Each point is reached from the start by the listed moves, each made once or not at all, plus a little noise. Is the number of moves made odd or even? Then give how often each move was made.
In the rows, zero is written as 128.

Moves:
(1): [197 153 155 132]
(2): [123 185  95 121]
Start: [ 98 116 122 121]
Points:
[163 138 153 128] -> odd (1, 0)
[164 198 111 119] -> even (1, 1)
[ 91 175  88 113] -> odd (0, 1)

Moves:
(1): [163 123 120  99 106]
(2): [134 174 140 133 132]
(3): [134 119 166 140 125]
(4): [153 133 121 200 120]
Start: [105 151 105 127  94]
Points:
[140 194 145 220  82] -> odd (0, 1, 1, 1)
[153 178 146 113  70] -> odd (1, 1, 1, 0)
[140 146  98 100  75] -> odd (1, 0, 0, 0)

Moves:
(1): [184 114 143 123 111 127 135 127 119]
(2): [136 186  96 132 106 131 114 118 116]
(3): [110 144 189  93 122 127 114 116 156]
(4): [122 143 147 195  90 142 118 135 133]
(5): [138 158 143 134 190  79 111 120 136]
(6): [132 141 138 133 137 175 100 152 137]
Start: [104 128 127 127 171 143 152 116 110]
Points:
[ 91 156 198  91 172 192 108 128 151] -> even (0, 0, 1, 0, 0, 1)
[176 152 161 136 225 139 115 128 115] -> odd (1, 0, 0, 0, 1, 1)
[117 156 143 134 235  85 134 106 120] -> odd (0, 0, 0, 0, 1, 0)
[182 217 135 138 204 139  97 121 103] -> even (1, 1, 0, 0, 1, 1)
[168 190 134 196  94 157 130 111  93] -> odd (1, 1, 0, 1, 0, 0)

Moves:
(1): [158 111 130 137 120 133 119 125 128 109]
(2): [123 171  93 167 119 139 139 121 139 134]
(3): [149 143 187 149 126 122 125 124 116 114]
(4): [111 111 122 171 154 129 131 137 130 128]
(5): [160 131 123 119 196 124 135 114 140 138]
(6): [126 129 148 135 136 200 122 131  97 116]
(7): [105 135 139 110 126 147 193 117 149 110]
(8): [138 136 121 130 121 122 120 168 131 132]
(9): [112 104 141 135 111 165 102 134 179 135]
Start: [133 129 117 145 116 137 119 141  92 129]
Points:
[115 103 205 224 133 248  91 156 101 111] -> even (0, 0, 1, 1, 0, 1, 0, 0, 1)
[183 150  66 230 189 140 124 158 125 133] -> odd (1, 1, 0, 1, 1, 0, 0, 1, 0)
[156 178  98 184 185 210 132 122  81 139] -> odd (0, 1, 0, 0, 1, 1, 0, 0, 0)
[140 171 118 183 100 239 172 159  97  92] -> odd (1, 1, 0, 0, 0, 1, 1, 1, 0)
[163 133 130 146 194 211 116 128  71 129] -> even (0, 0, 0, 0, 1, 1, 0, 0, 0)

Moves:
(1): [148 121 125 125 111 115 150 132 122 110 104 125 106]
(2): [116 171 107 111 110 132 123 126 101 125 119 147 122]
(3): [125 135 171 129 117 116 104 159 125 121 135 150 132]
(4): [108 151 113 203 122 123 148 119 125 126 128 147 121]
(5): [169 123 101 118 191 148 140 126 139 133 117 179 122]
(6): [123 148  98 133 119 189 142 137 161  99 155 100 124]
(7): [136 140 121 138 102 131 173 165 145 149 108 119 130]
(8): [119 105 114 128 133 120  97 159 136 120 134 131 118]
(9): [154 122 132 132 131 105 107 129 145 136 138 136 128]
(10): [148 116 142 135 105 154 118 128 108 155 134 144 149]
(11): [140 147 131 131 139 118 147 161  98 131 161 130 127]
Start: [145 133  98 146 131 154 118 105 149 112 112 130 141]
Points:
[161 172  26 215 180 230 165 106 189  87 130 175 121] -> odd (0, 0, 0, 1, 1, 1, 0, 0, 0, 0, 0)
[199 196  19 227 148 211 249 177 168  93 120 162 103] -> even (1, 0, 0, 1, 1, 1, 1, 0, 0, 0, 1)
[156 196  85 142 111 167  70 206 151  77 186 155 123] -> even (0, 1, 1, 0, 0, 1, 0, 1, 1, 0, 1)
[151 211  75 210  71 165 126 139 163  61 121 167 104] -> even (1, 1, 1, 1, 0, 1, 0, 0, 1, 0, 0)

Moves:
(1): [172 128 134 118  89 134  96 115 124 115 151 124 130 133 124 136 113]
(2): [143 148 129 130 132 112 143 143 117 122 138 136 129 135 119 119 122]
(3): [135 131 142 110 143 124 120 146 120 124 131 123 151 133 132 127 127]
(4): [133 152 128 151 141 126 129 139 136 115 117 121 137 135 142 141 121]
(5): [146 120 118 131 143 131 134 130 143 121 127 129 123 122 120 127 115]
(6): [157 139 139 129 127 175 126  99 135 132 126 128 144 151 126 125 115]
(7): [142 128 146 132 120 145 139 139 127 130 108 117 112 136 131 127 110]
(8): [129 135 122 124 131 121 113 150 139 142 135 140 128 149 138 121 110]
(9): [144 129 124 119 115 107 132 132 151 136 122 134 123 116 111 125 152]
(10): [148 120 139 132 133 127 117 105 120 162 119 120 115 114 129 138 146]
(11): [112 114 111 117 106 111 146 121 148 134 158 120 117 139 116 159 119]
(12): [143 114 171 141 121 120 112 130 121 126 155 171 116 146 144 147 112]
(13): [129 128 104 134 115 113 141 144 118 139 115 131 153 133 126 130 137]
(14): [123 115 133 136 120  97 119 108 128 128 124 123 124 143 119 140 127]
Start: [140 131 122 128 118 111 170  98 110 131 128 134 133 155 125 121 114]
Points:
[246 134 123 132  72 170 164  85 118 127 116 122 154 188 112 127  65] -> odd (1, 0, 0, 0, 1, 1, 1, 0, 0, 0, 0, 0, 1, 0)
[227 153 198 136  94 113 110 150 106 115 155 161 140 218 170 152  40] -> even (1, 0, 1, 1, 0, 0, 1, 1, 0, 0, 0, 1, 0, 0)
[249 117 139  92  62 103 144  86 174 144 155 121 134 225  88 157  51] -> odd (1, 0, 1, 0, 1, 1, 1, 1, 1, 0, 1, 0, 0, 1)

Moves:
(1): [149 168 149 150 138 131 133 126 156 118 153 130 110 115 117 108 107 128
 158]
(2): [ 84 143 111 137 158  97 145 136 125 137 127 131 182 113 108 150 130 119
 114]
(3): [112 118 141  96 138 127 136 150 117 127 120 149 126 144 126 115 125 151
 144]
(4): [119 129 121 154 143 143 127 137 112 117 122 110 124 117 130 115 140 133
 128]
(5): [156 108 133 124 148 128 141 114 123 127 128  99 120 121 128 132 132 123
 123]
(6): [121 158 166 114 110 157 140 161 127 139 124 139 137 119 133 121 139 135
 144]
(7): [114 158 117 122 130 146 154 114 135 122 100 117 136 138 121 126 107 154
 133]
(8): [112  95 115 148 145 127 157 144 144 149 124 152 135  95 134 143 121 104
  95]
(9): [133 114 144 123 103 126 129 116 135 103 137 113 109 114 151 150 140 133
 141]
(10): [144 122 142 151 107 105 135 128 143 124 121 119 126 146 144 134 135 129
 114]
(11): [ 77  92 132 156 143 124 136 113 174 140 153  92 139 139 133 134 132 126
 103]
(12): [137 141 134 121 136 112 130 119 128 121 126 147 112 132 138 139 149 142
 114]
(13): [150 103 123 152 132 136 118 106 152 125 133 134 152 114 130 117 130 112
 128]
(14): [102 152 129 114 133 137 139 153 157  95 137 119 153 141  89 178 136 127
  98]
(15): [121 121 119 133 156 135 103 148 109 143 129 134 148 132 147 154  99 146
 115]
(16): [125 118 124 151 112 143 128 127  85 138 137 149 136 138 111 173 128 132
 146]
(17): [161 139 108 125 105 133 149 142 144 146 145 110 127 132 127 122 144 145
 136]
(18): [117 126 115 144 130 120  93 144 131 148  90 132 120 119 103 149 129 144
 139]
Start: [117 157 128  85 126 142 126 141 147 140 130 136 158 132 121 120  88 135
 140]
Points:
[ 45 115 117 187 167 128 140 118 209 127 127  70 249 126 161 178  70 153
  87] -> even (0, 1, 0, 1, 0, 0, 1, 0, 1, 1, 1, 0, 1, 0, 1, 0, 0, 0)
[135 184 184 176 149 199 190 166 191 100 132 129 191  85 127 243  92 171
 114] -> odd (1, 0, 0, 1, 1, 1, 1, 1, 1, 1, 0, 1, 1, 1, 1, 1, 0, 0)
[ 28 122 139 127 158  87 170 146 146 160 147 155 206 178 111 200 115 166
 108] -> even (0, 1, 1, 0, 0, 0, 0, 0, 0, 1, 1, 1, 0, 0, 0, 1, 0, 0)
[ 37 198 181 143 191 145 141 174 185 135 176 105 194  93 156 164 103 176
 134] -> even (1, 1, 0, 1, 0, 1, 0, 0, 1, 0, 1, 1, 0, 0, 1, 0, 0, 0)

Moves:
(1): [160 134 135 123 143 125 101 113 138 120 100 127 108 108 138 133 139 124
 142 137 136 133 122 112 120 113 112]
(2): [131 151 123 125 135 138 111 137 124 125 140 134 129 143 133 116 123 128
 127 119 126 119 125 125 117 124 135]
(3): [141 135 146 126 133 105 135 120 119 129 136 133 146 110 133 126 153 133
 139 122 119 125 124 129 133 132 125]
(4): [135 127 142 151 121 147 119 115 112 129 108 147 156 145 124 134 142 138
 117 131 118 153 143 114 148 138 118]
(5): [132 111 122 146 138 123 125 139 116 114 122 163 151 140 124 138 131 151
 121 127 127 137 102 144 142 108 143]
(6): [128 129 136 119 130 146 144 127 136 117 117 136 137 129 118 128 136 126
 129 114 120 131 126 129 129 121 104]
(7): [130 131 113 138 125 108 135 111 140 122 124 118 132 128 133 128 123 125
 123 123 125 124 121 132 126 132 122]
(8): [149 116 124 121 123 133 144 163 144 131 143 144 128 112 137 140 102 123
 143 144 143 138 114 129 112 140 105]
(9): [125 132 141 131 125 130 129 119 153 134 121 139 131 115 129 124 122 126
 133 145 119 133 133 127 131 126 140]
(10): [137 125 145 127 138 152 132 103 123 142 130 140 110 129 122 121 116 123
 140 123 132 141 118 132 126 124 132]
(11): [125 123 117 113 153 118 117 110 142 138 144 135 129 146 115 119 118 150
 127 111 130 134 152 117 138 144 112]
(12): [136 130 116 121 132 132 130 128 117 120 112 137 124 131 119 118 121 128
 143 129 142 117 128 133 117 135 116]
(13): [137 134 121 113 134 128 128 141 114 137 116 132 152 122 138 142 137 118
 133 128 125 131 122 136 134 127 129]
(14): [149 105 145 121 139 131 133 103 141 126 124 121 116 149 144 114 136 121
 114 131 130 129 141 127 109 116 129]
(15): [131 129 125 136 130 142 118 145 144 142 132 128 119 117 160 135 139 126
 130 124 152 120 138 151 128 132 129]
(16): [127 139 148 125 119 116 135 115 151 135 123 146 132 154 127 147 129 135
 130 128 125 132 109 128 100 128 124]
(17): [130 138 110 127 128 130 133 128 123 127 135 110 118 121 124 120 134 131
 122 137 146 128 135 144 136 127 134]
(18): [117 118 135 116 133 105 157 135 104 127 130 114 122 122 133 121 124 156
 123 115 110 142 125 118 132 135 125]
(19): [129 128 123 133 132 136 133 119 136 134 144 129 122 145 132 118 136 130
 140 111 122 137 135 128 114 123 135]
(20): [120 127 135 114 113 150 123 120 118 126 131 119 137 137 140 129 140 128
 130 139 124 137 120 156 122 128 138]
(21): [118 133 126 134 126 128 126 142 135 132 135 122 137 121 122 116 119 127
 134 123 137 122 117 108 126 125 129]
(22): [113 132 118 121 109 136 129 130 126 125 138 151 130 122 134 117 117 122
 122 134 143 134 130 131 121 129 138]
(23): [106 141 135 135 128 106 120 123 126 114 131 117 135 154 142 136 116 118
 120 151 134 131 137 133 140 127 125]
(24): [139 145 145 134  99 132 114 124 134 115 112 123 137 114 109 129 117 150
 136  98 142 124 126 138 109 114 137]
Start: [120 127 126 108 116 132 115 123 158 121 112 105 134 127 111 130 127 148
 122 131 137 127 107 131 138 135 109]
Points:
[123 162 155 111 122 171  72  93 194 134 103  81 105 105 165 122 126 126
 148 186 192 149 104 171 144 112 124] -> even (1, 0, 0, 0, 0, 0, 0, 0, 1, 1, 0, 0, 0, 0, 1, 0, 1, 0, 0, 1, 1, 0, 1, 0)
[190 158 181  91 137 136 113  39 182  86  69 200 172 171  99  81 157 249
 138  72 143 187 115 127  88  99  87] -> even (1, 1, 1, 1, 1, 1, 0, 0, 1, 0, 1, 1, 0, 1, 0, 1, 1, 1, 1, 0, 0, 1, 0, 1)
[132 146 122  99 105 108 135 151  84  82 107 178 239 156 168 138 120 179
 128 158 139 180  62 174 148 152  92] -> even (0, 1, 1, 1, 1, 0, 1, 1, 0, 0, 0, 1, 1, 0, 0, 0, 0, 1, 0, 1, 0, 1, 1, 0)
[188 186 162 102  81 182  94 115 204 107  67 143 203 148 126 154 134 163
 170  90 143 172  50 128  61 112  62] -> even (1, 1, 0, 1, 0, 1, 1, 1, 0, 0, 0, 0, 1, 0, 0, 1, 0, 0, 1, 1, 1, 0, 0, 1)
[175 143 142 105 133 197 111  73 237 152 114 140 133 155 140 134 137 169
 165 113 181 192  92 146 102 144  39] -> odd (1, 0, 0, 1, 0, 1, 1, 1, 0, 1, 1, 0, 0, 0, 1, 1, 1, 0, 1, 1, 1, 0, 0, 0)
[188 126 171 101 169 128  85  55 196 148  87 137 179 136 134 104 176 164
 148 119 120 173 145  77 142 125  86] -> odd (1, 0, 1, 1, 0, 0, 0, 0, 1, 0, 1, 0, 1, 1, 0, 0, 0, 0, 1, 0, 1, 0, 0, 0)
[188 129 177 114 150 149 129  50 202 159  46 139 129 149 169 117 146 161
 161 116 146 176  97 113  87 123  83] -> odd (1, 0, 0, 1, 0, 0, 1, 0, 1, 1, 0, 1, 1, 1, 1, 1, 0, 1, 1, 0, 1, 0, 0, 0)
[148 119 153  88 120 125 164 125 213 105 100 189 166 156  73 129  83 242
 167  73 138 170  77 141  82 129  69] -> even (0, 0, 0, 0, 1, 1, 0, 1, 1, 0, 1, 1, 0, 0, 0, 1, 0, 1, 1, 0, 0, 0, 0, 1)
[161 161 182 105  93 166  95  91 174 132 110 159 144 127 185 161 146 142
 148 192 200 193  89 182 118 143  82] -> odd (1, 0, 1, 1, 0, 0, 0, 1, 0, 1, 0, 0, 0, 0, 1, 1, 1, 0, 0, 1, 0, 1, 1, 0)
[118 140 163 105 132 123 138  59 224 121 112  71 120 137 127  84  91 190
 116  91 177 150 141 152 135 120  89] -> even (0, 0, 0, 0, 0, 1, 1, 0, 1, 1, 1, 0, 0, 1, 1, 0, 1, 1, 0, 0, 1, 0, 1, 1)
[201  96 152  72 141 122 152  87 163 120  82 130 131 141 164 156 130 175
 136 155 152 191  29 180  90 103  94] -> odd (1, 0, 0, 0, 1, 0, 1, 1, 0, 1, 0, 0, 1, 1, 0, 1, 1, 1, 0, 1, 0, 0, 0, 0)
